Rows are points. Examples show where two turns around zero, p and q, send a point. Where does a point land after both, in the order given? Backwards means that the second turn is done in reverse. Each puzzle has new turns, and all numbers are rounded.
In the rows, 128 means zero.

Turn p:
[163 116] => [165 123]
[ 82 172] => [ 74 162]
[138 133] => [137 135]
[129  91] => [136  92]
Turn q:
[153 155] => [148 159]
[115  79] => [124  77]
[106 106] => [110 102]
[138 171] => [130 172]
Where do these land?
q, then p: [89 91] => [106  79]
q, then p: [146 166] => [131 170]
q, then p: [150 127] => [149 135]

Turn p:
[164 136 186] => [184 137 167]
[118  85  96] => [103  84 109]
[102 122 118] => [100 125 129]
[129 168 113] => [127 166 108]
Turn q:
[142 157 105] => [134 113  92]
[ 97 122 148] => [108 156 143]
[143 158 126] => [144 131  98]
[174 141 138] => [175 121 116]
[ 83  62 124] => [ 79 121 191]
Where do these land?
p, then q: [186 148 103] => [150  72  99]
q, then p: [163 148 133] => [153 117  98]
q, then p: [ 85 111 155] => [115 169 159]
p, then q: [120 145 114] => [114 128 109]
p, then q: [ 86  88 136] => [102 157 172]

Turn p:
[156 106 121 119] => [139 124  98 109]
[161 133 156 112] => [134  85 119 115]
[159 131 140 143] => [150 105 114 138]
[107 149 159 161] => [118 114 149 175]
[147 180  92  84] => [165 126 174  75]
[ 74  92  89 106] => [ 87 191 126 106]
[ 93 103 138 171] => [103 152 114 177]
Turn q:
[163  81 117 155] => [129  66 143 113]
[ 96 145 140 135] => [119 157 143 147]
[100 137 120  98] => [112 151 101 145]
[179 115  97 162] => [171  74 136 119]
[102 162 165  90] => [109 191 117 116]
Where do these land?
q, then p backwards: [117  91 126 157] => [115 151 168 123]
q, then p: [161 150 117  90] => [160 141 131  84]
p, then q: [106  67 109 106] => [139 162  89 176]
p, then q backwards: [ 98 117 127 119] => [107 122 151 118]
q, then p: [130 147 106 137] => [154 122 115 135]
q, then p: [166 145 179  99] => [120 109 164  69]
p, then q backwards: [118 180 131 187] => [ 99 155  98 190]

Turn p:
[ 62 145 177  70 160  89] => [117 191 124  54 132  71]
[103 158 124 117 172 129] => [107 174 112 118 154 129]
[ 92 119  94 145  70 117] => [100  94  96 127  70 128]
[150 133 125 106 118 146] => [159 123 121 122 132 147]
[180 120 146 173 107 159] => [151 105 175 173 117 161]
[159 132 115 135 145 106] => [140 126 120 160 150 112]
[150  88 115 149 124 151] => [123  82 147 141 141 149]
Turn q:
[ 88 140 105 109 161 136] => [111 151 135 125 182 129]
[120 162 115 112  84 146] => [132 125  70 127 138 149]
[118 130 138 107 154 124] => [126 136 146 104 147 128]
[122  76 109 151 163 155] => [ 99 113 179 170 140 131]
[142  96 110 170 165 116] => [126 127 173 167 121  94]
[148 181 158  83 122 160] => [174 108 102  83 153 165]
[149  88 138  97  86 103] => [ 93  95 114  96  84 119]
[170 133 105 148 127  65] => [145 125 119 130 100  54]
[ 94 146 174 175  91 147] => [145 173 114 149  89 183]
Where do these land?
p, then q backwards: [122 151 115  77 171 134] => [ 94 183 121  97 133 122]
q, then p: [155 134 134 163  80 111] => [139  88 106 158  89 133]
p, then q: [126 103 123 109 161  98] => [118 143 154 107 142  91]
p, then q: [113 109 122 139  46 118] => [ 77 101  91 135  76 138]
p, then q: [136 121 139  73 158 172] => [149  88 153  96 177 137]
q, then p: [139 140 105 163 133 174] => [108 114 162 171 144 146]
q, then p: [106 138 157 172 147  88] => [164 171 125 154  90 123]
